Every row gives one point. Each copy is the shape, with its points in the same order, stretched, turned, moved and blurred by noise. Is it also mirrored, or only turned?
In the rows, zero is written as 128.

Shape:
[[ 80 156]
 [137  59]
 [144  91]
 [163  66]
 [130 137]
 [ 96 159]
 [ 99 138]]
Copy 1, 7 rows:
[[144 189]
 [184  60]
 [151  78]
 [157  42]
 [122 128]
 [128 181]
 [146 164]]
Copy 1 is: mirrored
Copy 2 (7 x 2):
[[ 93 172]
 [177 101]
 [148 103]
 [166  82]
 [107 124]
 [ 90 158]
 [110 152]]
Copy 2 is: mirrored

Shape (6 x 3):
[[131 161 108]
 [106 126 144]
 [137 186 113]
 [148  81  69]
 [156 151 157]
 [ 49 126 176]]
Copy 1, 6 rows:
[[109 134 110]
 [125 148 148]
 [ 97 122 106]
 [171 180  76]
 [123  95 153]
 [101 178 204]]
Copy 1 is: mirrored
Copy 2:
[[114 176 143]
 [ 86 130 123]
 [ 98 191 159]
 [194 163 102]
 [106 133 180]
 [ 22 102  96]]
Copy 2 is: only turned

Shape (10 x 4):
[[156 102 125 117]
 [105  77 145 155]
 [162 196  85  71]
 [ 93 132 140 157]
 [121 117 114 108]
 [ 85 128 116 158]
 [ 98 132 130 153]
 [165 121 165  31]
 [119 125 117  78]
 [166 136 143  86]]
Copy 1, 10 rows:
[[161 128 126 120]
 [136  93 149 153]
 [124 182  49  99]
 [121  94 115 166]
 [126 140 128 129]
 [119 126 124 175]
 [123 112 115 163]
 [119 128 123  35]
 [109 148 117 109]
 [148 128 101  87]]
Copy 1 is: mirrored
Copy 2:
[[142  73 151 151]
 [152  70 103  92]
 [114 156 171 249]
 [144 130 104 120]
 [120  92 131 159]
 [146 121  82 128]
 [152 124 105 128]
 [ 72  99 221 171]
 [ 96 107 144 174]
 [117 112 187 168]]
Copy 2 is: mirrored
Copy 3 (10 x 4):
[[139  96 137 145]
 [125 134 174 120]
 [173  90  36 133]
 [144 161 133 114]
 [134 104 115 114]
 [156 144 134  91]
 [149 147 129 113]
 [ 76  94  79 172]
 [118 101  95 109]
 [129 105  96 166]]
Copy 3 is: mirrored

Shape:
[[148 144 154 149  92 249 152 105]
 [ 93 117 105 105 172 166 169 102]
 [111 152 171 138  92 119 127 122]
 [136 132 113 135 103 111 122 111]
 [139 188 166 129 147 113 197 136]
 [110 122 114 138 104 166 123 143]
 [105 121 154 134 101 143 128 129]
 [147 113 117 136  81 106 189 120]
 [ 91 148 105 158 162 111 124 143]
 [116 198 179 157 148 129 123 110]
 [106 103 134  85 206 109 129 147]
 [134 114 113 141  85 134 123 130]
 [112 119 154   9  95 134 120 153]
 [113 156 149 166 109 105 135 116]]
Copy 1 (14 x 8):
[[ 55 147 190  82 183 130 167 111]
 [ 85 127 120 134 178 179  77  80]
 [158 153 169 126 122 142 138 159]
 [141 132 135 121 134 111 114 114]
 [197 143 111 117 179 178 155 142]
 [ 87 148 144  99 115 136 125 105]
 [122 139 172 108 122 148 123 138]
 [171  83 120  96 131 137 121  78]
 [127 146  99 159 108 137 123 128]
 [156 170 166 164 165 146 155 178]
 [120 134  97 134 144 177  44 161]
 [110 121 141 101 109 112 122 103]
 [149 208 166  44 128 157  27 126]
 [164 135 146 145 117 137 156 139]]
Copy 1 is: mirrored
Copy 2 (14 x 8):
[[108 141  17 174 165 223 100 126]
 [ 62  90 112 156 196 126 139  94]
 [120 170 103 126  99 143 146 100]
 [124 133  91 128 111  90 121 125]
 [141 159 127 172 150 142 217 131]
 [ 78 126  97 153 115 150 102 126]
 [102 135 100 130 105 153 124  99]
 [132  95  74 157  94 111 179 137]
 [ 91 140 163 179 134  92 113 107]
 [138 206 126 155 150 136 134  94]
 [102  91 194 109 174 111 147  94]
 [115 121  81 138  92 120 107 132]
 [ 47 129 110  26 131 158 184 138]
 [131 163 112 159 101 108 135 102]]
Copy 2 is: only turned

Shape, 12 rows:
[[ 67 162 119  77 148 151 189  82 136]
 [146 160 168  77 117 146 194 167 108]
 [124 110 135  93 149 175 107  92 166]
 [175 142 104 131  98 117  83 148  91]
 [ 56 143 163 115  79 135 111 156 124]
 [ 82 126 122 100 129 143 158 121  82]
 [116 146 136 156 171 100 102 157 163]
 [164 155 145  95 165  81 166 103 127]
 [108 140 132 101  94 112 142 141 124]
 [117 117  81 144 103 151 184 116 164]
 [120 185 127 135  86 178 141 121 117]
 [135  97 142 167 111 112 151 141 150]]
Copy 1, 12 rows:
[[131 119 158 139 172 163 184  44  67]
 [203 131 122  99  74 153 173 121  57]
 [130  91 135  80 154 138 121  93 165]
 [125 147  96  87  91 116  52 177  99]
 [149 150 168 133 140 217 141 186 104]
 [144 109 119 140 159 169 142 120  46]
 [110 173 142 132 159 105 142 170 168]
 [123 125 143 126 104  61 152 107  85]
 [120 131 133 120 113 160 142 151  89]
 [ 90 116  66 149 120 172 156  66 137]
 [172 165 129 131  99 193 101  90  93]
 [113 114  93 161  99 141 148 152 157]]
Copy 1 is: only turned
Copy 2, 12 rows:
[[ 35 134  83 153 176 142 101  96 116]
 [118 138 145 161 214 187  98 144 122]
 [107 118  77  96 147 157 119 100 169]
 [191 179 127 154 131 153 160 143 133]
 [135 168  97 117 137 164  70 149  75]
 [113 144 110 140 182 133 114 109  78]
 [108 109 144 110  73 184 156 148 124]
 [ 82 157 180 143 150 152 153 114 152]
 [122 163 116 146 152 145 107 154 114]
 [103  84  97 166 142 111 109 138 160]
 [138 141  92 189 143 180  85 117 122]
 [141 100 162 129 117 137 105 138 139]]
Copy 2 is: mirrored
Copy 3 (12 x 9):
[[  7  91 141 176 145 125  92  68 157]
 [  9 119 177 105 101 179 178 121 152]
 [130  63 131 155 115 167 124  92 173]
 [156 198 135  91 110 164 144 154 144]
 [ 58 143 146 181  30 126 108 173 144]
 [ 33 123 132 113 106 131  88 102 142]
 [131 111 120 172 151 114 109 188 105]
 [ 88 120 193 110 190 142 126  98 138]
 [ 68 154 150 136  90 122 134 142 155]
 [ 96 120  90 143 118  90 171  86 116]
 [ 84 156 129 167  90 173 148  93 115]
 [133 112 131 116  94  87 164 138  89]]
Copy 3 is: only turned

Shape (16 x 11):
[[126 106 137 141 148  78  92 165  92 110 169]
 [117 160 162 106 156 132  59 131  88 189 148]
 [187 167 130 157  57 196 179  58 162  58 185]
 [117 105 160  90 153 109  96 152 144 176 137]
 [168 165 162  78 205 145  65 157 154 124 172]
 [ 75 141 150  83 163 124 100 175  73 143 196]
 [ 70 134 167 109 175 118  54 150  88 104 123]
 [172 180 159 153  57 117 126  54 157  69 171]
 [ 51 123  87 131 164 108  72 137 135 135 147]
 [ 89 114 154  83 186  87 128 113  97 125 143]
 [150 107  65 106  96 140  93 100  97  99 112]
 [145 105 117 138  91 169 114 118 112  82  86]
 [173 123  67 177  90 150 118 147 110 111  66]
 [171 154 106 185  93 181 159 114 143  95  78]
 [178 129  73 192 129 155 136  73  91 100  96]
 [105 180 110  88 136  85 119 146 102 112 124]]
Copy 1:
[[122 126 128 137 175 160 102 194 120  94  95]
 [ 86 168  76 129 131 115  72 178 131 136 163]
 [105  52 249 111  98 102 207 110  99 147 204]
 [124 142  80 140 159 123  95 154 156 167 130]
 [ 66 184 152 174 160 137  88 116 184 107 160]
 [ 53 138  71 112 179 139 128 192 153 106 125]
 [ 67 140  91  99 132 161  55 153 140 114  83]
 [140  69 242 108 105  75 123 143 103 143 162]
 [114  97  35 135 129 133 101 151 154  68  87]
 [119 133  95  70 202 131 104 137 148 126 113]
 [150 127 131  88  73 155 167 159 147 111 144]
 [121 107 162  97  74 180 147 125 102 149 124]
 [144 139 148 127  40 171 183 126  65 102 112]
 [114 108 185 118  67 145 183  73  51 129 128]
 [146 118 152  92  91 161 162  96  53  78 167]
 [103 158 123  90 126 101 139 159 129  83  83]]
Copy 1 is: only turned
Copy 2, 16 rows:
[[165 117 105 143 129  80 117 138  91 102 177]
 [179 129  93 100 179 130 111  90  84 140 151]
 [100 205  85 150 102 190  62 197 191 106  67]
 [143  70 119  95 155 133 118 126 114 139 153]
 [108 115  83  68 208  75  92 175  95 125 125]
 [173 124 116  79 157 128 170 127  87 101 185]
 [162 111 142 108 135  81 125 120  33 102 137]
 [100 190  89 118  78 148  27 171 155 119 104]
 [111  81  90 122 137 126 157 101  52  97 144]
 [128 104 160  80 146 120 137 103 103  64 164]
 [167 118  82 138 116 116 106 112 131  62  88]
 [173 126 124 161 103 104  98 141 120  92  60]
 [177 129  82 208 108  78 133 107 135 121  62]
 [124 168 109 189 115 114 107 133 145 141  51]
 [139 189  94 207 148 120 111  94 126  66  80]
 [118 119 114  69 112  85 152 103 113 104 135]]
Copy 2 is: only turned
